Each wall is flat, endless, passes through zero and stands at right angles to its row. A trip goes straight from one point to another. Which walls does it cross, in order?

Walls:
(1): [-8 13 13]
(2): [-15  33   3]
(3): [-14   0  68]
(4): [34 56 32]
(5): [ 13 -11  34]
(6): [ -1 -42 -28]
Trips:
[ 8 23 -6] to [-3 61 12] -> 3
[12 20 12] to [-26  -9  -4] -> 5, 4, 6
[ 11 -33  33] to [  4 -46   9] -> none
[ 10   0 -38] to [ 2 14 -9] -> 2, 4, 6, 1
[ 15 -10 -53] to [  0 -38   8] -> 5, 3

Walls:
(1): [ 18 -44  21 -15  62 -36  34  18  -8  57  11  17]
(2): [ 21 -47   4 -29  19  35 -46   1  42  19  56 -19]
(3): [29  8 21 26 21 11 30 26  7 -6  6 -7]
(4): [ -8 -45   7  14  -5  -5  32  32  30  -9  31   6]
(5): [ 32  -8  -2  23   6  54  17 -32  21 -22  13 -32]
(6): [ -4  36  25  37 -17  19 -46  14 -29 -21   2  16]
(7): [-28  21  10  40   9  19  13 -49 -19 -32 -17  44]
Trips:
[-50  20 -32 -60 -41 -22   2  16   1  14 -26 -32] to [-47 -29  11 -17 -28 -13   7 -10 -26  27  27 -22] -> 4, 1, 2
[ -8  -4  29  18 -32  17  35  -1   2   9   3  14] to [  1 -44 -25  40  38 -47  54  18  -8   3   5 -18] -> 1, 6, 7, 5
[ 17  49 -26   7  -9 -40 -46  32  25   9  15 -53] to [  3   1 -45   9 -17  -3 -10   8 -51  11  -8   8] -> 2, 7

Walls:
(1): [ 24  44 -25  42  15  21   1 -20  -1 -22 -23 -15  10   1 -19 -15 -27 -62
   1 -14  44  34  52 -14 -12   4  -3  20  -7 -20  -8 -29  13  33 -33  17
 -22 -23   9 -39 -12  -3  32 -16 -39 -29  -1  19]
(2): [ 60  26  21  11  -3 -22 -41 -25  26  13  30  17  43 -50 -46 -14 -18   3
 -13 -55  -4  21  -7  25 -40  31 -39 -15  -1  57  -9  -1  -6  19  -3  -4
  35 -27  44   3  22 -18   6 -67 -34   6  12 -21]
(3): [-39  -3  18 -56   4 -12  59 -20 -18  38 -32 -10 -35 -17   8 -10  11  11
   2  37 -13 -62  35 -47 -30  26  25  23 -22 -19  11 -37 -21  -4 -18 -17
  32 -62  24  -6  -5  13 -12 -17 -25  -9  -8  -7]
(4): [ 28 -26  34  -5   2  -7 -23  25  13  23 -24  24   8 -24  57 -26  11  -4
  44 -23   5 -31  32 -12  -5  43 -19  -3  28   2   8 -25 -44 -10  39  18
  15  -1  17   0  14   4 -56 -13 -23  51  17  27]
(5): [  0 -36  -1 -15  16 -10 -13   4  81 -46  26  14  19   9 -13  26  -5 -29
   9   7   2  -9  14 -23  15  43 -15 -20 -41  20  24  -1  -8  26  12 -13
 -30   5 -51 -20   9  19  13 -49   6 -14  13  23]
Trips:
[-15 -17 -45   6  -3 -21 -46  27  39  -3  45  -5 -12   2  10 -34   2 -25
 -12  15  15 -16  -8  18 -35  17 -22  40  -7  19 -26  -2 -20  -1 -19  40
 -23   6  13 -28  29  24   6  72 -11  -1 -15 -12] to [  2  21  38  65 -13  30  16   6 -16   1  27 -17  40  17  26  40  27   0
 -10  -9  13   3  24  13  -2   4  24 -27 -21  20 -23  -2 -18 -30  37 -19
 -19  -1  18   0   9 -38 -45 -37  14  33  22  19] -> 2, 1, 5
[ 11  25  -7   6 -35  36  23  20   3  -6 -84 -35 -22   8   4  14 -11  10
  -9   9  17 -15   3   4  -9   9   2 -12 -42 -30  33 -10   1  30  14  28
  31 -36  48   2  27  31 -20  26  38  30 -11  56] to [-16  20  -9  -2  37  -5   2  12   0  -3 -44 -21   5  23  -5   9 -13 -19
  45 -12  11  31  27 -10  26 -23  10 -15  18 -28 -21  -1  31   3 -22 -17
 -34 -15  13  29 -20  13  10 -26  17  47 -20  -4] -> 4, 3
[-58  21  12  -7 -48 -42  17  24  34 -70  -9 -42 -20 -17 -12  11  15   9
  -1 -25   2  31 -26  24  14   2  19  42  15  30 -15  37  59  15 -10 -50
  40  23 -25  20 -19  29  27   0   2 -29  25   8] to [-27 -40   2  25  12  -1  12 -35  20   6 -20 -14 -38 -30  -3   2  29  26
   0  34 -16  10  41  -2  38  22  14  24  -6 -36  42  -6 -38   3  14  23
  32 -58   4 -37   3  42  55 -30  49 -42   4   2] -> 3, 1
[ 32  11 -39 -43 -17  27  14  -8  14  33   1 -17  32  23 -28  31 -27  43
 -30  -4  -4 -16  -5  -6  -2 -33  -3   9  45 -56  27 -35   0  17   0 -41
  20  24  31   3  29 -17  12   8 -35 -29 -36   1] to [ -9  11  -6 -25   8  -3  27  19  19 -26  -5  -4 -19  10  14  17   6 -42
 -53  13  46  23  -6  15  33 -65  35  43 -33 -12  26 -28  24  -7  36 -40
  11 -15 -41   8 -16 -20  19   0  -3 -15  16 -13] -> 2, 5
[-31 -32 -32  -5 -11 -10 -45  32  28  -7  51 -19  10 -15  27 -23  12  -2
  43  15 -14  -4  18 -24 -20  10  21 -12 -18  27   2 -18 -56 -16  -4  -9
 -14 -19  17  42 -27  -5   6 -24 -33  35 -18   8] to [ 28 -31  10 -56  77  -9 -18  26  -6  -2  39  15 -26  -6 -25  79 -56  -8
  23  17  45 -26 -22 -38 -14 -49  31 -23 -39 -59  -6   1 -24 -35  12  36
 -20 -11  20  28 -36 -32 -32  12  17  41 -27  -5] -> 2
[  4 -17  12  29   6  13 -43  -3 -10 -14  55   0  10  19 -33  26  42 -39
 -27  31  51  35  21   0 -24   8   1  12   5  39 -10  26 -43  22   3  33
   8  -1 -11 -44  34  55  82   4 -23   2  -9   0] to [-45 -21  -6  16  34  32  47  19 -10 -19  10 -22 -13 -11  -8  34  -1  35
 -16 -31  -5  12   4 -23  -9 -11   7  28  20 -21  36 -40 -14 -41   9  -3
 -15  19 -34 -17 -15   9  23  -9 -13  19  19 -22] -> 2, 3, 1
[ -1 -13 -30 -27  46  -1 -13  39  34 -20  36   1 -32 -56 -12   2  -5  18
   4 -27  19 -23 -15  24 -37 -19 -13 -23   4 -30  -8  12  10 -10   3 -59
  26  48 -12  17  29  32  24  -5 -26  15 -18  10] to [-10   5   5 -28  12 -30  -6 -17  11  -9   9  32  28  22  42 -41 -22 -34
 -30 -10  44  -2 -11 -24 -23  10  -6 -36  -4  -4 -11  40  21 -14  -7  -2
 -13  -2 -49 -14 -34  32  12  16  20 -23  48 -26] -> 2, 1
